Each point is reached from the start by the listed moves, each made once or not at all, plus a little noise. Say if it took an odd or an even number of moves. Then give how often each move was made.
In the rows, zero is written as 128.

Moves:
(1): [188 103 127]
(2): [155 197 134]
(3): [121 122 180]
Start: [129 142 131]
Points:
[159 208 136] -> odd (0, 1, 0)
[179 108 182] -> even (1, 0, 1)
[122 139 181] -> odd (0, 0, 1)
[126 143 132] -> even (0, 0, 0)

Moves:
(1): [178 102 154 155 129 110 130 143 137]
(2): [140 192 138 140 142 132 143 136 149]
(3): [112 123 170 123 144 127 124 126 125]
(4): [ 95 116 132 188 122 141 135 113 144]
(5): [131 120 117 138 174 130 137 115 119]
(6): [139 127 138 128 134 190 128 138 120]
(7): [123 110 127 113 121 133 185 129 140]
(8): [113 117 117 133 145 125 120 178 135]
Start: [156 124 127 116 151 157 116 144 148]
Points:
[176 163 135 122 211 232 196 149 164] -> even (0, 1, 0, 0, 1, 1, 1, 0)
[174 137 198 220 220 157 144 136 183] -> odd (1, 1, 1, 1, 1, 0, 0, 0)
[196  72 205 124 168 204 171 168 158] -> even (1, 0, 1, 0, 0, 1, 1, 0)
[160  64 135 219 209 153 128 179 171] -> even (1, 0, 0, 1, 1, 0, 0, 1)

Moves:
(1): [196 158 147 135 130 117 124 138 142 131 144 130 134 119 149 149]
(2): [ 96 174 131 146 125 134 103 144 144 126 145 127 125 125 138 117]
(3): [113 129 157 110 138 132 127 125 116 115 139 118 145 138 134 122]
(4): [124 112 153 170 134 136 127 129 130 115 132 125 148 136 111 133]
(5): [126 127 136 126 186 134  98 141 107 135 140 135 113 119 128 110]
(6): [133 127 135 138 118 171 136 125 114 111 140 132 120 127 122 122]
(7): [125 148 147 143 150 135 169  94 143 138 128 148 110 132 139 134]
(8): [123 122 125 135 135 123 158 164 133 113 106 109 119 110 126 135]
(9): [130 119 135 121 136 166 111 130 175 142 116 116 134 119 136 124]
(10): [119 138 136 126 118 133 123 150 110 179 160 116 128 127 147 127]
(11): [124 115 116 109 125 110 137 138 150 124 177 139 136 128 122 143]
(12): [125 121 161 153 122 134 123 154 148 127 112 179 132 114 149 134]
(13): [127 140 104 123 138 149 139 132 122 122 119 121 187  96 130 146]
(14): [155 135 119 111 146 147 134 125 146 124 124 142 150 181 146 111]
Start: [142 101 120 141 115 127 103 123 120 152 117 116  98 143 135 156]
Points:
[ 71 131 189 198 171 204  90 249 112 142 204 139 172  80 165 167] -> even (0, 1, 1, 1, 1, 1, 0, 1, 0, 1, 1, 1, 1, 0)
[194 183 156 136 193 186  32 189 176 220 179 111 114 161 211 131] -> even (1, 1, 0, 0, 1, 0, 0, 0, 1, 1, 0, 0, 0, 1)
[225 126 219 201 223 200  92 132 212 164 120 196 122 170 201 155] -> odd (1, 0, 0, 1, 1, 0, 1, 0, 1, 0, 0, 1, 0, 1)
[108 174 210 208 147 248 131 149 143 159 164 178 187 167 203 152] -> odd (0, 1, 1, 1, 0, 1, 1, 0, 0, 1, 0, 1, 1, 1)
[177 212 167 146 238 171 132 160 152 136 138 129 163 137 200 157] -> even (1, 1, 1, 0, 1, 0, 1, 1, 0, 0, 0, 0, 1, 1)
[218 116 142 133 144 182 127 231 223 197 149 140 190 114 216 198] -> even (1, 0, 0, 0, 0, 0, 0, 1, 1, 1, 1, 1, 1, 1)

Moves:
(1): [189 121 130 142 122 124 143 120 126 120 126 121 112 125 148 116 141 109
 147 153 163 128 127 104 122 132]
(2): [115 185 136 155 136 134 114 138 112 126 144 111 124 135 119 109 153 109
 158 135 104 139 119 124 117 130]
(3): [121 131 163 139 117 141 145 117 142 125 133 138 129 135 135 146 124 129
 122 135 128 123 117 134 118 155]
(4): [138 119 142 204 101 105  89 131 139 131 109 129 157 130 145 131 136 128
 155 135 121 117 144 141 124 156]
(5): [131 118 127 142 195 129 152 165  97 147 119 142 141 112 130 113 139 136
 121 125 140 125 113 128 143 119]
(6): [116 105 118 161 127 180 143 121 156 153 117 118 130 145 127 102 113 116
 111 106 135 150 136 136 149 116]
(7): [123 128 108 134 120 120 155 133 126 131 129 133 137 127 125 134 102 124
 152 124 130 156 116 127 121 123]
(8): [132 143 125 112  99 123 136 159 118 124 143 125 139 111 119 120 133 123
 107 113 132 112 125 130 119 122]
(9): [126 123 123 129 137 125 155 148 179 132 118 138 113 131 106 140 123 128
 125 142 120 118 150 124 131 107]
(10): [137 151 136 123 108 121 130 116 144 179 116 128 145 126 137 129 102 146
 128  85 118  94  84  98 108 111]
(11): [127 111 130 128 133 122 133 124 139 135 178 123 118 121 128 122 134 141
 128 124 126 139 140 124 116 126]
(12): [130 132 123 132 135 112 129 115 118 118 134 175 142 126 118 111 154 114
 116 120 124 141 136 123 130 125]
(13): [135 133 138 135 138 127 127 122 133 116 133 107 177 127 139 149 156 121
 121 117 143 122 120 119 136 115]
(14): [134 127 118 119 121 107 131 146 113 118 133 140 130 205 132 108 128 126
 145 133 121 123 131 141 114 118]
(15): [117 153 128 141 118 134 101 170 137 116 116 163 116 129 186 139 113 129
 121 136 139 121 131 117 105 120]
(16): [150 116 126 108 129 156 127 135 101 145 143 133 120 143 113 182 137 122
 114 118 112 133 122 116 123 137]
(17): [114 122 142 143 109 144 154 120 127 139 126 130 124 123 152 143 183 161
 144 128 130 137 144 127 132 125]
(18): [160 149 121 144 146 144 153 130 106 103 141 125 141 117 128 131 119 187
 137 124 140 126 135 136 148 132]
(19): [132 121 155 120 129 149 111 145 127 119 138 146 129 123 127 117 119 126
 165 119 132 121 118 119 128 115]
(20): [114 122 113 131 122 145 109 124 128 153 135 141 150 135 110 128 122 133
 130 177 125 123 123 133 112 127]
(21): [109 142 115 126 135 122 126 133 134 134 122 127 131 125 111 132 134 135
 116 116 181 119 127 111 154 144]
(22): [142 125 151 121 116 119 113 139 133 123 126 132 118 128 132 132 131 143
 117 140 132 174 117 125 122 114]
(23): [125 159 168 131 132 129 138 102 100 165 140 118 172 111 125 131 118 127
 153 127 132 124 192 152 141 108]
(24): [138 143 113 120 123 120 125 128 140 138 142 123 116 111 142 139 129 123
 146 117 132 133 116 166 139 113]
Start: [120  86 152 114 130 110 135 108 159 122 134 117 125  97 105 102 124 134
 147 160 107 120 103 140 126 124]
Points:
[192 162 170 149 106 208 172 163 162 228 156 209 205  77 100 123  90 167
 157 133 198  67 151  71 126  59] -> odd (1, 0, 0, 0, 0, 1, 0, 1, 1, 1, 0, 1, 0, 0, 1, 1, 0, 1, 1, 1, 1, 0, 1, 0)
[167  65 172 137 179 160 163 124 148 216 125 150 199 109 100 119 157 132
  75  76 111 161  42  83 142  61] -> odd (0, 0, 0, 0, 1, 1, 0, 0, 0, 1, 0, 1, 1, 0, 0, 1, 0, 0, 0, 0, 0, 1, 0, 0)
[219 134 210 180 136  45 199 146 158 227 196 164 249 114 114 152 198 123
 172 102 178  61 131 131 122  96] -> odd (1, 0, 1, 1, 1, 0, 0, 1, 1, 1, 1, 1, 1, 1, 0, 1, 0, 0, 0, 0, 1, 0, 1, 1)
[162 130 158 184 103 162 242 171 183 156 178 134 136 138 155  82 157 212
 177 155 215 107 232 135 145  59] -> odd (1, 0, 0, 0, 0, 1, 0, 1, 1, 0, 1, 0, 0, 1, 1, 0, 1, 1, 0, 0, 1, 0, 1, 0)

Moves:
(1): [145 125 127 119 144 122 143 125 147 118 132 122 120 143 129 140 154 133
 113  87 122 126 115 160 123]
(2): [119 118 147 114 112 115 132 127 148 130 130 127 138 143 115 131  88 108
 115 149 110 151 123 134 118]
(3): [131 131 112  91 138 143 111 125 143 133 140 112 110 132 134 131 142 117
 103 124 125 137 117 150 131]
(4): [119 128 117 116 125 121 129 123 128 111 124 148 112 134 120 129 113 136
 115 122 128 147 129 114 129]
(5): [147 122 129 126 119 144 128 117 128 132 130 140 137 126 109 147 136 131
 124 127 157 146 110 118 126]
(6): [127 129 153 120 125 114 140 129 126 142 126 121 151 132 134 124 124 121
 139 132 147 107 122 119 111]
(7): [126 139 130 128 120 119 135 101 120 137 108 133 132 116 130 141 130 133
 146 124 115 123 134 124 140]
(8): [133 133 136 125 131 121 131 121 136 128 118 121 142 136 128 128 122 148
 114 113 130 141 143 131 122]
(9): [164 118 108 115 122 150 136 114 137 135 121 109 110 139 107 124 120 148
 128 127 124 146 129 111 108]
(10): [151 129 121 136 140 125 143 132 101 117 134 128 141 114 150 121 133 145
 147 115 125 122 130 132 127]
(11): [146 125 116 132 132 123 124 129 134 136 132 139 120 118 135 128 124 124
 120 155 131 132 114 100 123]
(12): [134 126 141 154 133 132 108 100 132 146 148 116 114 132  99 104 111 125
 111 141  90 126 122 114 120]
(13): [132 126 135 116 142 125 135 134 135  98 129 133 145 104 117 121 114 123
 140 126 117 129 149 130 114]
(14): [130 139 125 120 126 136 135 141 123 152 139 125 109 123 133 103 126 110
 131 126 137 105 130 133 138]
(15): [138 118 130 121 133 142 137 125 136 142 128 145 114 119 132 115 145 122
 139 142 126 126 122 127 134]
(16): [140 139 129 128 144 132 122 111 132 144 125 116 119 126 128 142 132 132
 113 119 135 147 125 143 125]
(17): [135 135 121 139 135 131 131 126 112 115 128 137 120 142 136 128 120 119
 120 130 122 118 141 119 130]
(18): [116 126 120 126 113 123 125 129 140 123 123 138 117 130 142 122 121 128
 137 129 130 122 131 160 132]
(19): [126 120 114 114 119 116 122 137 127 130 135 137 131 141 115 162 134 122
 129 118 148 130 130 131 125]
(20): [117 129 113 119 139 116 126  96 145 125 140 124 135 136 108 136 130 131
 136 126 147 146 115 136 134]
(21): [118 126 138 121 119 129 152 106 125 134 130 121 120 115 135 130 121 134
 140 123 132 126 135 139 135]
(22): [134 137 140 121 116 140 152 142 118 126 138 135 119 119 117 128 110 138
 116 140 132 128 120 121 117]
(23): [106 143 114 141 123 134 126 118 122 139 126 131 121 130 140 133 130 108
 131 133 125 131 145 126 130]
(24): [138 120 124 136 134 129 125 126 122 132 119 128 138 120 117 122 121 135
 112 129 127 116 134 142 113]
Start: [109 129 129 141 152  99 133 128 134 127 104 145 128 135 136 115 121 136
 112 120 135 121 108 136 125]
Points:
[181 124  85  94 185  62 174  41 139 139  88 131 136 157  94 176 132 193
 112  38 169 151  92 168  80] -> even (1, 0, 0, 1, 0, 1, 1, 0, 1, 1, 0, 0, 0, 0, 0, 1, 0, 0, 1, 1, 0, 0, 0, 1)
[148 109 139 123 156  67 144  26 186 173 102 162 151 159  71 148 141 157
 105  80 164 121  79 192  97] -> odd (1, 0, 0, 0, 1, 1, 1, 1, 0, 0, 0, 1, 0, 0, 1, 0, 0, 1, 1, 1, 0, 0, 0, 1)
[189 139 107 111 192 143 131   7 163 202 132 100 115 151  98 113 139 156
  89 112 157 189  79 137  84] -> odd (0, 0, 1, 0, 1, 1, 0, 1, 1, 1, 0, 1, 0, 0, 1, 1, 0, 0, 0, 1, 0, 0, 1, 0)
[234 131 119  42 182 108 207  35 194 132 109 147 121 137 112 146  90 161
  87 109 152 191  72 177  64] -> odd (1, 1, 1, 0, 1, 1, 1, 1, 1, 1, 1, 0, 1, 0, 1, 1, 1, 1, 0, 1, 0, 1, 0, 0)
[146 147 126  96 152 128 139  55 135 146 142 148  71 160  77 165  83 158
  18  96 154 187 101 136 105] -> even (0, 0, 1, 1, 1, 0, 0, 1, 0, 0, 0, 1, 0, 0, 0, 1, 1, 0, 1, 0, 1, 1, 0, 0)
[115 141 106  77 140  73 130  57 159 139 100 157 152 175 120 183 128 134
 109  92 203 139 101 173 124] -> odd (0, 0, 1, 0, 1, 1, 1, 1, 0, 0, 0, 0, 0, 0, 0, 0, 1, 1, 1, 1, 0, 0, 0, 0)
[212 160  84  62 182 144 183  74 162 167 103 151  19 149 130 116 123 160
  34  92 125 160  92 135 109] -> even (1, 0, 1, 1, 0, 0, 1, 1, 1, 0, 1, 0, 0, 1, 1, 1, 1, 0, 0, 0, 0, 1, 0, 0)
[191 111 115 125 142 123 191  55 144 206 122 134 101 144 113  98 127 154
 115  69 162 100 114 187  76] -> even (1, 0, 0, 0, 1, 1, 0, 1, 1, 1, 0, 1, 0, 1, 1, 0, 0, 1, 1, 0, 1, 0, 1, 1)
[179 114 103  72 138 164 159  66 169 192 108 135  52 142 116 103  84 111
  68 136 151 153  96 204 106] -> odd (0, 1, 1, 0, 1, 0, 0, 0, 1, 0, 0, 0, 0, 1, 1, 1, 1, 1, 0, 0, 1, 0, 0, 1)
[184 114 141 152 154 101 159  51 132 177  77 132 135 123 122  64  96 189
 134 120  95  99 123 145  78] -> odd (0, 0, 0, 0, 0, 1, 1, 1, 1, 1, 0, 1, 0, 0, 1, 0, 0, 1, 0, 0, 0, 0, 0, 1)
[181 151 136 134 172 136 172  93 118 126 133 191  82 104 111  68  69 158
  83 114 126 142 125 143 101] -> even (0, 0, 0, 1, 1, 0, 0, 1, 0, 1, 0, 1, 1, 1, 1, 1, 1, 1, 0, 0, 0, 1, 0, 0)
[ 70 126  94 100 102  80 168  24 155 138  98 219  97 161 109 182  81 100
 137 133 167 180 114 156 150] -> odd (0, 1, 0, 1, 1, 0, 1, 0, 0, 0, 0, 0, 0, 0, 1, 0, 1, 1, 1, 1, 1, 0, 1, 0)
